Rows are points. Each copy is the shape, with its points in the same order, stretched, turned, moved and blurred by noise. Is it also mirrored, or only turned?

Shape (8 x 3):
[[-23  34  23]
 [ 15 -43 -31]
 [-32  -3  47]
 [-33  -4   2]
 [-12   8  12]
 [ 14  -4 -21]
 [-15   0  29]
 [  6 -21 -21]]
Copy 1 (8 x 3):
[[-17  42  19]
 [ 22 -28 -43]
 [-36   4  28]
 [-26  17 -13]
 [ -5  18   4]
 [ 25   8 -24]
 [-15   8  16]
 [ 14  -3 -30]]
Copy 1 is: only turned
Copy 2 (8 x 3):
[[ 30  28 -10]
 [-36 -60  -1]
 [ 54  -9 -30]
 [  8  -4 -35]
 [ 15  -1  -9]
 [-23 -21  12]
 [ 34 -11 -13]
 [-23 -36  -2]]
Copy 2 is: mirrored
Copy 3 (8 x 3):
[[-39  26  25]
 [ 20 -30 -28]
 [-31 -12  49]
 [-33 -14   1]
 [-17   9  10]
 [  9   5 -21]
 [-22   0  29]
 [  4 -11 -20]]
Copy 3 is: only turned
Copy 4 (8 x 3):
[[-11  21  34]
 [ 25 -43 -42]
 [ -9  48  -7]
 [-23   6  -8]
 [  3   8   7]
 [ 20 -33  -3]
 [  6  27   4]
 [ 13 -27 -29]]
Copy 4 is: mirrored

Shape (10 x 6):
[[-19   7 -28  -7  14  11]
 [-37   7  10  25  22 -18]
 [ -3  -5   2 -20  10  -8]
 [  6   8 -10  -3  32  23]
 [ -3   0  22 -29 -11  60]
 [ 11 -17   7 -19 -24  15]
 [ -4  12   6 -19  -2 -21]
 [-15  -9 -11   9  24  -7]
 [ 45  -5 -38 -21 -44   0]
 [ 13  32  39  11 -11   2]]
Copy 1 (10 x 6):
[[ -4  19 -31  -3  26  11]
 [-40  39  12   9  30 -15]
 [-17  -9 -15 -20   8  -5]
 [ 11  -3  -4   0  29  19]
 [  6 -13  -6 -31 -35  53]
 [  2 -14 -21 -17 -35   2]
 [-14  11  -8 -37   7 -19]
 [-18  10 -11  14  29  -7]
 [ 48 -11 -54 -14 -28 -28]
 [  8  23  37 -30 -20  -9]]
Copy 1 is: only turned
Copy 2 (10 x 6):
[[-17  -5 -31   8  16 -10]
 [-11  17  10  42  19  11]
 [ 15   6 -20  12   3   4]
 [  3   4 -26   0  36  -3]
 [ 12 -10 -19 -35   5  37]
 [ 25 -10  -3 -14 -12   5]
 [ 12  19 -16  14 -11  -5]
 [  2  -7 -12  33  23   1]
 [ 27 -18  -6 -30 -24 -55]
 [ 20  33  22 -10   9   6]]
Copy 2 is: mirrored
Copy 3 (10 x 6):
[[  2  31   1  -1  -8  19]
 [-24  18   9  24  17 -20]
 [-10   7 -14 -15   0   1]
 [ 10  16  -6  -6  20  25]
 [-29 -17  -6  -8   1  59]
 [ -8 -25  -8 -16 -19  22]
 [-14   5 -29   1  -8  -5]
 [ -1  19  11  -5   8  -7]
 [ 43 -19 -25 -18 -54  25]
 [-15 -28 -30  35  13  10]]
Copy 3 is: mirrored
Copy 4 (10 x 6):
[[-31  12  -9 -10  -1   1]
 [-26  12  43 -10  13 -35]
 [ -2  -4   7 -27   3   1]
 [-26  -1  -5  -9  23  17]
 [-29 -24  18  -9 -23  58]
 [  9 -24  10  -5 -28  22]
 [ 11  15  19 -27  -1   5]
 [-22   0   6 -15   9 -21]
 [ 40  -1 -41  18 -31  23]
 [ 15   7  55   7  15  30]]
Copy 4 is: only turned
